Rows are points. Each copy is the shape, with its points in the same order, stretched, turned, moved and blurred by noise. Is it also mirrored, or only turned?

Shape:
-6.3 -14.5 11.2
26.1 2.2 -37.5
1.6 -6.9 12.7
-10.4 2.7 0.0
-2.5 31.0 -3.9
9.0 -9.9 3.2
Copy 1 (6 x 3):
-5.0 -21.1 10.2
44.9 -3.0 -25.5
-0.4 -14.4 17.1
-3.5 0.0 -0.3
5.1 23.7 -0.7
11.2 -17.9 8.3
Copy 1 is: only turned
Copy 2 (6 x 3):
-18.8 6.9 5.8
17.9 -19.6 -34.5
-7.8 7.5 7.3
-11.7 -11.4 9.7
13.3 -26.0 17.2
-2.7 6.2 -2.2
Copy 2 is: mirrored
Copy 3 (6 x 3):
-8.9 -13.5 7.1
33.5 8.6 -38.1
-0.7 -8.4 12.1
-9.1 11.3 -0.8
7.8 37.3 6.0
8.4 -9.9 -1.2
Copy 3 is: only turned

Shape (9 x 4):
12.7 -17.6 -19.0 -11.6
-12.8 -6.9 -19.0 -4.6
10.8 -24.0 17.4 -9.5
27.2 -18.4 11.4 -31.6
-1.1 -11.6 -18.8 -0.9
30.2 19.0 4.4 -7.5
-9.6 0.7 16.4 4.6
-20.6 21.0 0.8 -3.8
11.0 16.9 3.1 12.9
Copy 1, 9 rows:
-8.0 -16.0 -12.8 -20.5
-24.7 3.5 -16.5 -4.9
-6.0 -21.5 24.7 -11.2
1.7 -20.8 21.3 -37.9
-15.8 -7.8 -10.9 -1.7
25.3 2.6 6.8 -18.3
-15.7 3.1 18.0 10.0
-18.5 26.9 1.2 1.9
12.9 10.5 3.1 9.4
Copy 1 is: only turned
Copy 2, 9 rows:
12.4 -26.4 -18.0 -17.2
-10.9 -10.3 -20.8 -15.8
10.0 -26.3 19.6 -5.6
27.1 -26.8 19.1 -26.8
0.5 -17.5 -21.8 -9.4
39.0 10.6 -0.7 -11.4
-3.7 3.3 11.4 0.0
-10.1 21.8 -5.2 -16.5
20.2 12.9 -7.7 5.9
Copy 2 is: only turned
Copy 3, 9 rows:
1.4 -23.9 -10.2 -9.0
-22.1 -6.2 -8.9 -5.1
5.5 -22.4 23.4 -3.4
20.3 -23.2 16.4 -27.6
-10.8 -12.2 -14.6 -1.2
25.3 16.7 -0.5 -7.8
-11.6 11.1 23.5 9.7
-23.8 25.8 6.0 -4.8
5.1 20.5 2.2 11.8
Copy 3 is: only turned
Copy 4:
4.9 11.8 32.5 5.1
-16.7 16.8 21.3 10.8
4.5 -18.9 20.0 -8.4
18.3 -1.0 18.9 -23.8
-5.2 12.8 24.8 16.2
25.1 5.8 -12.9 5.7
-11.9 -11.5 -3.8 6.0
-25.7 8.5 -11.1 3.6
5.8 -1.6 -8.4 22.5
Copy 4 is: mirrored

Shape (7 x 4):
-16.2 10.6 -2.7 12.6
5.4 -17.3 15.0 9.8
38.3 4.4 7.3 -28.5
13.5 16.9 30.5 6.0
-7.6 7.0 6.2 -11.2
2.8 -12.3 -24.9 -2.4
-15.7 1.7 -11.4 7.2
Copy 1 (7 x 4):
-22.3 16.3 5.0 13.8
7.1 -12.9 22.6 12.8
25.0 -21.5 -13.9 -18.9
-18.0 -24.4 1.7 -0.8
-11.0 6.1 10.3 -7.6
22.7 20.0 -3.6 13.5
-8.5 23.5 5.9 12.1
Copy 1 is: mirrored
Copy 2:
-21.3 14.9 13.9 5.3
12.4 -10.4 21.1 1.1
41.9 19.6 -13.7 -15.9
18.5 23.3 32.7 -4.4
-6.6 15.5 8.4 -16.3
-4.5 -4.5 -20.9 5.3
-21.7 5.9 2.4 3.3
Copy 2 is: only turned

Shape (11 x 6):
-19.1 -4.4 -0.6 -21.9 16.6 -2.6
24.4 28.3 6.1 12.0 -0.2 0.1
-23.9 -11.6 -13.8 -12.8 4.1 -33.4
20.6 19.6 0.4 30.3 -5.6 2.6
9.1 -24.1 28.6 -19.3 -1.5 -6.1
-19.4 -23.6 -9.2 -4.5 9.7 -6.2
-7.4 -17.9 4.5 -23.9 -14.5 4.1
36.2 21.7 -9.2 7.9 -5.0 -2.7
6.5 -10.8 12.4 -18.9 -12.7 5.0
30.4 20.3 -0.4 12.8 -12.4 7.1
-5.8 -1.1 23.4 -13.1 -18.1 -1.3
Copy 1, 11 rows:
-27.6 3.0 13.9 6.0 14.9 -3.8
32.0 12.5 3.8 -9.7 -0.4 -1.7
-37.4 -1.4 -4.0 19.0 -1.2 -30.6
33.4 7.3 -9.3 6.3 -5.4 7.3
-1.5 -36.6 27.7 -1.7 4.4 -2.2
-28.8 -10.8 -5.1 21.4 10.3 -2.0
-24.1 -20.2 11.4 -6.1 -7.1 5.8
27.3 2.3 -12.7 -19.4 0.6 -4.2
-5.8 -22.3 16.8 -10.1 -6.0 7.2
30.4 0.9 -4.6 -15.7 -4.8 6.2
-3.6 -11.8 25.2 3.1 -15.3 0.6
Copy 1 is: only turned
Copy 2, 11 rows:
-9.4 -12.7 18.3 -17.2 11.1 -11.8
17.2 24.6 -6.3 8.8 -9.1 2.5
-17.7 -20.3 2.1 -14.9 1.6 -40.4
12.2 20.2 -22.5 22.0 -0.2 3.8
8.5 -18.2 39.9 18.1 -11.6 -9.3
-10.8 -25.0 2.7 -3.0 18.1 -15.4
-11.7 -31.4 16.0 -0.6 -12.5 -0.8
29.9 9.2 -15.7 4.5 -12.7 2.2
0.4 -20.4 17.6 7.1 -15.6 3.6
20.3 11.4 -14.7 14.0 -14.7 10.8
-13.1 -5.4 20.9 10.9 -19.4 -1.1
Copy 2 is: only turned

Shape:
6.1 -23.4 -0.1 21.6 -9.1 26.6 -2.1 -5.7
4.2 -20.6 24.3 21.2 15.4 -5.2 30.6 9.3
-26.7 5.0 -5.9 18.7 27.4 4.7 1.8 3.2
7.9 -36.9 0.1 17.3 30.5 -2.2 -12.1 1.1
0.7 5.7 29.0 21.7 -0.3 -7.5 34.0 16.7
-7.8 3.0 -10.1 -27.7 -5.4 -7.1 -11.2 0.1
-2.5 4.9 7.9 -14.3 5.2 0.6 -10.8 0.3
1.7 -23.6 -6.5 22.7 -1.3 12.0 -11.0 16.4
-1.0 6.3 -4.0 21.3 2.1 -3.3 -10.7 -5.8
-7.8 0.5 35.6 -30.6 27.9 5.9 -2.0 24.4
-30.9 -2.7 24.8 19.9 -3.5 -6.1 10.6 5.2
4.8 -7.3 -6.0 -21.0 -3.5 -1.2 -9.4 0.5
Copy 1 (12 x 8):
8.3 -29.8 -12.8 14.5 -15.3 16.0 3.0 -7.4
-0.6 -18.6 16.1 27.7 20.9 -6.3 27.3 2.1
-8.8 3.5 -21.2 23.3 16.4 -20.1 -15.7 -5.0
-15.3 -43.3 7.0 11.2 17.4 1.3 -9.6 -14.5
7.4 3.2 20.1 30.5 12.6 -10.1 24.6 17.8
-11.4 1.5 -8.5 -34.0 -1.1 -6.4 -4.7 11.0
5.4 -2.2 2.3 -18.2 2.3 -9.7 -8.2 3.1
-3.4 -38.3 -11.4 16.3 -4.7 4.0 -7.3 11.3
-4.7 1.1 -1.4 14.1 -2.1 7.5 -20.6 3.4
24.6 -15.5 11.6 -22.1 24.3 -44.1 4.2 8.4
-6.4 0.2 6.6 26.8 -10.7 -28.4 4.5 2.0
-5.6 -11.8 -5.0 -27.6 0.8 2.7 -1.5 7.8
Copy 1 is: mirrored
Copy 2:
0.4 -3.3 0.2 21.3 -4.0 34.3 20.4 -6.9
-11.1 -4.7 -2.3 28.2 40.7 2.3 29.1 11.1
-25.8 30.0 -27.4 13.6 10.6 9.6 19.7 5.6
5.0 8.3 -13.5 46.1 3.2 -3.7 21.5 1.3
-14.5 -1.0 3.1 6.5 49.9 12.6 15.1 20.2
-6.9 0.6 -5.0 -13.1 -21.1 -15.7 9.4 13.3
-2.4 11.3 4.0 -5.2 -7.0 -0.9 13.9 10.2
-4.3 -3.5 -11.1 33.3 -5.4 27.2 10.0 9.3
-6.0 13.7 -7.6 9.8 6.5 11.0 -1.6 -8.5
-7.2 22.9 17.9 5.8 2.1 -12.9 36.7 43.2
-40.6 4.9 4.6 15.5 22.0 6.1 9.8 8.8
2.5 -3.8 -1.6 -4.8 -14.4 -8.7 14.7 9.6
Copy 2 is: mirrored
Copy 3:
10.8 -21.9 -2.2 14.3 -9.4 16.9 -2.2 19.5
13.7 -24.4 27.8 13.3 15.7 -10.5 24.2 -2.8
-21.6 -1.5 -1.3 14.3 28.9 1.2 11.4 10.8
12.2 -34.4 -4.6 8.6 30.4 -6.4 -17.1 9.3
9.2 0.3 36.3 15.8 4.7 -13.6 31.7 5.5
-10.7 11.0 -6.7 -24.3 -5.8 -8.5 -7.6 3.7
-4.2 9.7 5.7 -11.7 4.2 1.4 -9.5 -0.5
5.9 -23.6 -0.3 7.0 4.7 0.4 -6.8 34.1
0.6 8.2 -5.5 20.9 3.4 -6.0 -5.5 15.1
-6.7 3.8 39.9 -32.8 27.5 9.0 -3.2 -5.8
-21.5 -7.8 29.3 19.2 -3.0 -7.1 12.4 4.3
0.7 2.3 -4.1 -19.0 -4.2 -4.8 -9.3 6.4
Copy 3 is: only turned

Shape:
17.7 -13.1 -1.4 2.4 27.8 -6.0 -0.1 9.2 7.1
-3.4 -8.1 3.4 -4.1 -25.1 -10.9 26.5 -12.2 -27.1
5.8 -31.4 -15.8 31.2 6.3 20.1 2.4 -20.4 11.6
16.5 17.4 6.0 -5.6 -29.6 -14.4 22.5 9.7 -11.6
2.3 10.6 3.7 -2.6 -3.9 -20.1 9.4 4.7 -1.0
-1.4 15.2 2.9 20.4 7.5 -12.2 20.6 -6.3 -18.8
7.6 -26.7 11.2 13.3 9.9 -8.6 32.8 10.3 18.1
-11.7 -18.9 8.7 -21.0 -0.2 22.2 -29.2 4.0 -13.5
15.5 -31.4 -5.6 15.9 24.2 -19.3 1.1 -1.0 9.8
-4.2 -17.4 13.6 19.7 13.1 -9.7 -9.5 -21.0 8.9
-3.1 9.9 -11.5 -20.7 -11.8 -1.9 20.5 -5.5 -3.4
-16.6 -4.7 -12.0 0.5 -28.9 -5.5 16.1 9.7 -11.7
Copy 1 (12 x 9):
-7.1 -8.9 7.0 8.6 43.4 -8.3 -10.4 -8.5 4.9
11.6 -2.3 10.0 -9.9 -25.9 4.2 15.5 -10.3 -19.1
-20.7 -19.4 -5.2 33.0 3.0 16.1 -17.0 -16.9 35.3
24.6 6.2 26.7 -10.8 -5.2 -1.9 25.2 14.7 -10.5
7.4 7.5 10.1 -7.3 6.2 -15.4 3.1 6.4 -8.9
-10.6 1.1 -1.8 6.9 -3.3 -17.0 23.1 -2.3 -14.0
-24.0 -1.5 30.9 -9.0 27.5 -2.4 1.2 -23.5 13.5
-9.9 -8.2 -21.9 -3.3 2.5 29.0 -31.3 18.9 -8.8
-7.9 -23.4 15.0 13.4 34.2 -16.2 -25.1 -23.9 8.5
-24.6 1.8 -2.4 22.1 3.1 -15.7 -29.2 -12.6 -4.4
19.4 13.8 -6.7 -15.7 3.5 7.5 10.3 -1.9 -0.2
11.6 -7.3 5.5 -23.7 -23.1 3.2 6.9 14.0 9.8
Copy 1 is: only turned
Copy 2 (12 x 9):
-15.6 -8.4 -2.8 -21.9 25.8 1.2 7.8 -12.3 6.7
-0.4 9.6 -9.3 7.9 -31.4 -22.4 -7.3 -10.5 -30.6
-17.2 -25.4 -1.1 32.1 5.7 7.5 -10.3 -36.3 17.4
18.9 31.0 -9.3 -11.0 -19.4 -4.5 -1.6 3.2 -10.7
-1.3 19.7 -9.5 -10.7 7.2 -17.2 0.0 1.5 -8.5
-2.3 13.6 3.0 4.5 16.3 -9.0 -11.8 -4.6 -27.3
-36.4 14.0 -10.9 -4.0 10.0 13.4 15.0 -27.1 -9.2
-22.3 -19.0 12.4 -1.5 -20.7 -21.7 -15.7 15.4 26.4
-23.8 -9.8 -17.1 -15.3 25.9 -7.1 -0.2 -34.4 2.0
-27.0 -1.5 5.9 13.3 23.4 -28.0 -8.4 -21.9 8.5
7.5 2.5 -12.8 8.6 -17.7 -12.3 15.8 10.3 -13.4
-8.8 13.6 -28.1 13.3 -26.0 -9.2 -19.9 3.7 -11.3
Copy 2 is: mirrored

Shape (13 x 9):
-5.9 -12.6 -12.0 2.8 -7.1 11.6 -15.2 -8.0 4.1
-2.7 8.0 38.3 -9.4 -11.1 -10.1 -6.4 0.7 6.6
-10.5 10.7 -15.3 -34.9 -16.2 -10.7 -12.8 4.0 -11.6
-14.3 -11.2 1.3 -2.3 12.8 9.1 -3.3 -4.0 19.0
-3.9 15.9 -10.7 -3.9 -11.0 -5.2 -17.0 9.2 11.2
6.0 15.0 -1.2 17.6 -17.7 -7.7 15.3 -3.4 6.1
20.3 15.7 9.6 8.6 -12.5 10.9 -13.7 -10.9 18.5
-4.8 -26.4 -3.9 -15.6 1.0 -49.2 -13.9 -11.8 0.0
1.3 -9.5 -13.1 -63.4 7.1 -13.3 -7.1 5.0 -35.9
7.5 -5.8 -3.1 26.3 1.6 -3.5 3.9 -0.3 -49.2
20.6 4.7 10.9 18.2 -18.0 -1.8 7.7 11.2 19.6
5.5 12.7 0.4 26.2 16.6 4.7 -2.5 -11.7 13.2
3.0 16.1 -11.3 16.3 -20.2 13.0 7.3 -20.9 9.0
Copy 1, 13 rows:
-14.7 0.7 -29.9 -7.4 -6.0 7.2 -1.9 8.1 -4.2
-34.0 10.4 4.6 -9.3 -8.4 8.0 -3.3 -10.8 10.0
-5.8 13.2 -12.7 -43.1 0.9 7.1 0.3 -12.0 -1.5
-7.6 -0.1 -17.6 6.4 -6.5 3.4 -13.4 1.9 -1.3
-17.5 7.9 -9.4 -24.2 2.7 3.8 -7.3 13.2 4.2
-18.3 14.5 3.1 -8.1 -3.6 7.4 14.9 21.5 10.7
-29.1 -2.1 -10.1 -11.0 -8.0 18.7 -3.2 21.5 22.3
-12.4 -4.9 -19.6 -14.9 1.9 -29.2 12.2 -24.3 5.9
9.9 -6.3 -8.9 -47.7 -6.0 11.0 9.7 -39.8 -10.6
-21.3 -3.1 -5.7 -5.2 11.2 17.7 38.5 2.0 -24.4
-29.3 1.7 7.4 -7.1 -15.0 5.0 6.2 27.4 7.2
-17.5 -5.4 -9.4 10.3 9.2 12.3 0.7 22.2 11.1
-13.9 16.3 -17.0 -6.4 -5.4 19.7 9.2 26.3 16.0
Copy 1 is: mirrored
Copy 2, 13 rows:
-5.7 -16.8 11.5 17.8 -22.1 5.1 -15.0 -8.2 -10.3
4.2 -9.5 25.6 -10.3 16.4 -19.6 14.1 -7.6 -8.1
-23.0 -15.3 3.0 -24.7 -13.4 -15.9 -21.4 -7.2 -28.0
-10.2 -16.2 8.0 17.5 -1.1 -1.7 -22.4 7.7 5.4
-15.8 -2.2 13.2 -7.2 -18.0 -19.9 -5.8 0.1 -3.1
-4.0 11.5 0.2 -2.5 -1.8 -5.7 17.2 -26.8 3.6
16.5 9.6 27.1 -1.0 -14.4 -7.3 1.5 -10.7 4.1
4.9 -59.5 -21.5 0.3 -22.2 -15.9 7.4 -6.1 -7.6
-11.1 -34.9 -17.4 -39.0 -9.2 5.0 -32.9 11.0 -40.6
9.4 0.9 -19.8 13.5 -11.3 19.7 25.4 -15.0 -39.7
3.0 6.0 16.1 -5.4 -5.0 1.2 30.2 -10.3 22.0
11.5 11.8 -0.1 20.5 -9.5 -6.0 -2.4 0.6 6.0
-1.6 17.5 9.4 10.0 -11.7 0.5 -7.8 -34.8 -3.9
Copy 2 is: only turned
Copy 3, 13 rows:
-9.2 -5.2 -17.9 3.4 8.5 -6.4 -8.7 -14.1 11.1
1.2 36.2 16.6 -18.6 9.2 5.2 7.1 -5.4 5.7
-26.2 -1.7 11.4 -1.5 -5.7 16.2 -18.6 26.9 16.4
4.3 -0.2 -25.6 -4.2 8.5 4.1 13.1 -5.1 9.9
-13.3 16.8 0.5 16.0 -1.4 1.4 -1.1 10.8 15.5
-1.1 -2.9 17.7 16.6 -10.1 -0.6 10.8 -19.1 3.0
3.7 12.2 4.4 2.0 11.3 -21.9 3.3 -20.7 28.7
-26.7 23.6 3.7 -15.9 -22.0 -14.7 -2.1 33.8 -28.1
-16.9 -17.3 16.9 -30.2 3.5 18.6 -33.5 48.2 4.4
-15.8 -23.4 31.2 10.8 22.5 -5.6 -28.8 -15.2 -26.5
17.1 14.4 14.3 14.8 -6.6 -13.7 3.5 -18.9 7.6
-2.7 -2.5 0.0 14.9 19.9 -17.3 26.7 -16.2 6.7
-12.0 -14.1 1.0 13.4 0.0 -5.0 6.0 -28.8 22.2
Copy 3 is: mirrored

Shape, 15 rows:
28.3 5.0 -9.4 21.9 2.8 -6.3 1.4 -5.4 4.2 0.1 -13.5
7.0 -22.2 5.8 -8.9 -12.3 20.6 2.2 4.4 10.9 1.6 16.9
12.3 9.9 2.1 17.7 6.5 12.2 12.7 -16.4 -14.8 -1.0 7.2
24.3 -2.8 12.1 16.9 -10.5 -28.1 -18.6 -6.5 -19.1 23.0 23.6
-17.0 -16.7 -21.1 4.5 -15.2 -16.3 -6.7 -10.1 2.6 -18.7 11.2
-21.7 21.2 -14.2 -5.4 -13.2 4.2 3.1 27.4 -9.7 -0.5 -8.4
10.5 7.6 22.9 -15.8 0.1 -7.8 -18.7 -16.3 17.4 22.0 34.9
6.2 -11.2 12.9 19.5 -18.0 18.8 -2.4 -13.6 15.5 -29.1 -12.3
9.4 16.4 5.0 -1.3 13.2 26.4 -19.7 1.8 -19.2 13.2 -18.3
11.7 18.8 7.9 9.2 12.4 7.2 -4.9 12.2 10.0 9.7 29.2
10.2 12.0 -18.7 13.4 -13.0 17.7 8.3 2.6 -13.7 -21.6 25.2
-4.7 12.6 3.4 -17.4 8.2 10.5 7.7 20.8 -22.7 -25.1 -1.3
5.4 -18.1 23.0 19.4 24.9 -23.0 7.5 -12.5 25.4 4.9 0.9
10.1 -12.6 16.8 6.6 -9.7 -19.5 23.0 -6.5 -10.6 5.3 -12.4
3.9 -17.1 13.6 35.0 -2.7 1.8 15.6 1.0 25.3 2.4 32.3
Copy 1:
8.9 15.9 -0.3 20.1 3.6 -9.3 0.5 -10.9 -10.0 3.6 -12.6
3.9 -4.2 6.4 8.4 -13.3 13.9 15.4 -6.1 10.1 15.0 23.2
-5.3 24.2 -16.9 30.3 19.4 11.1 10.4 1.8 7.1 -2.3 7.5
5.7 -3.9 28.6 24.7 8.6 -8.2 19.9 19.8 -36.1 22.2 24.5
-37.5 -8.8 1.8 -4.1 -9.3 -27.7 8.7 6.7 4.6 1.6 16.0
-10.8 11.2 -7.3 -14.3 -6.6 7.2 -19.7 24.2 13.2 -5.3 -6.7
7.2 -22.6 25.4 3.1 28.4 18.7 17.6 -0.9 -9.3 14.5 32.2
-18.1 13.4 23.9 20.9 -13.0 5.2 1.2 -19.0 28.3 3.6 -2.4
3.1 10.4 -9.0 24.7 -1.5 40.1 -17.5 -15.2 -15.1 -9.8 -4.3
22.4 -8.7 -3.8 17.7 25.2 7.1 -4.8 10.5 12.0 9.8 9.9
-5.0 29.8 -21.4 20.6 2.7 -5.7 -5.6 13.0 21.8 -3.4 33.0
2.5 2.0 -15.8 4.6 -3.9 12.5 -7.8 20.4 20.4 -39.9 5.2
7.8 -28.1 11.1 19.5 21.4 -6.7 24.1 -8.5 3.4 11.3 -23.1
-6.1 10.1 16.9 7.6 -6.2 -3.6 31.1 13.1 -2.1 4.3 -11.5
10.2 -6.6 6.6 28.7 14.3 -12.1 19.8 10.4 29.6 38.4 8.8
Copy 1 is: only turned
Copy 2 (15 x 11):
7.3 -2.9 22.9 12.6 10.5 6.6 -6.7 -2.4 -4.0 -28.7 -7.6
6.6 -21.0 -11.4 15.1 14.5 12.4 2.4 -4.7 11.9 17.1 15.9
9.9 -4.7 30.0 7.2 6.5 5.6 -13.9 6.5 -22.2 -3.8 9.1
25.5 -0.9 19.7 -4.7 23.8 -29.3 -22.9 -10.3 5.8 -2.0 -7.2
9.9 -11.0 -15.1 -4.7 -8.2 -9.9 -9.5 -8.1 -6.7 -23.9 16.9
-9.3 22.4 -10.3 -9.1 -11.4 -4.1 0.2 22.9 8.2 -1.2 3.8
0.3 4.1 8.3 12.3 23.6 -15.4 -22.0 -32.6 17.5 19.3 21.5
0.3 -29.2 4.1 12.0 -5.0 26.4 -21.5 0.3 9.8 -11.4 3.8
-10.1 15.2 1.0 23.0 17.6 10.6 -21.1 15.3 -1.1 11.2 -12.1
-3.8 1.1 23.2 13.4 29.2 -8.2 -3.5 8.2 10.5 -0.6 27.1
21.7 3.7 11.9 -4.0 7.6 7.7 -6.0 30.6 -5.7 -14.5 30.3
-12.4 10.9 -5.7 -16.1 18.5 17.5 -5.8 26.5 -2.1 3.4 10.8
-18.2 -36.4 27.3 11.7 19.6 -11.1 -1.9 -36.8 -12.2 -14.5 6.6
2.0 -17.9 18.4 -10.9 3.7 5.7 1.5 -17.6 -6.5 3.6 -18.2
8.4 -41.9 34.1 12.7 9.6 -13.6 8.3 -7.4 3.9 -11.6 25.1
Copy 2 is: only turned
Copy 3, 15 rows:
28.0 16.7 -13.0 18.6 -3.3 0.3 8.9 -11.5 -0.6 5.0 5.7
6.3 -24.6 -23.3 -15.8 -11.5 -0.9 16.5 -1.9 10.8 -13.6 -6.4
0.8 16.9 -4.2 1.3 -19.5 -18.2 5.1 -16.6 -16.0 -7.4 12.3
11.5 -17.3 19.2 16.4 -23.3 -28.7 11.1 27.3 10.2 13.1 5.8
0.2 -9.7 -6.4 10.6 -24.2 5.8 -25.3 -18.9 29.2 -11.1 -18.0
-17.9 5.3 12.2 -5.2 9.3 29.3 10.3 -11.5 1.1 7.9 -31.0
-1.0 -12.3 3.0 -19.3 6.6 -25.7 -4.7 28.1 16.5 12.9 14.7
21.1 11.1 -24.1 0.1 -4.3 -11.4 -5.0 -17.6 20.1 -43.8 -19.3
12.3 7.6 -6.5 1.8 20.6 -9.0 0.9 5.8 -47.8 4.2 -16.8
-13.8 7.5 -9.9 5.9 7.1 -1.7 19.2 22.2 2.2 4.5 24.3
-7.2 21.6 -12.9 -4.7 -38.1 15.8 9.1 0.4 -0.2 -16.8 2.0
-2.4 -3.3 12.4 -18.0 1.5 31.0 -4.5 -6.0 -18.0 -18.8 -2.9
13.2 -18.7 -10.9 26.5 10.8 -28.2 -0.4 -19.2 21.6 -14.2 28.4
21.8 -19.0 17.8 2.3 -10.2 -14.4 13.7 -31.1 11.2 -4.8 0.7
-12.7 -5.6 -26.1 18.6 -17.2 -23.1 30.6 -10.1 37.7 -23.6 20.6
Copy 3 is: mirrored
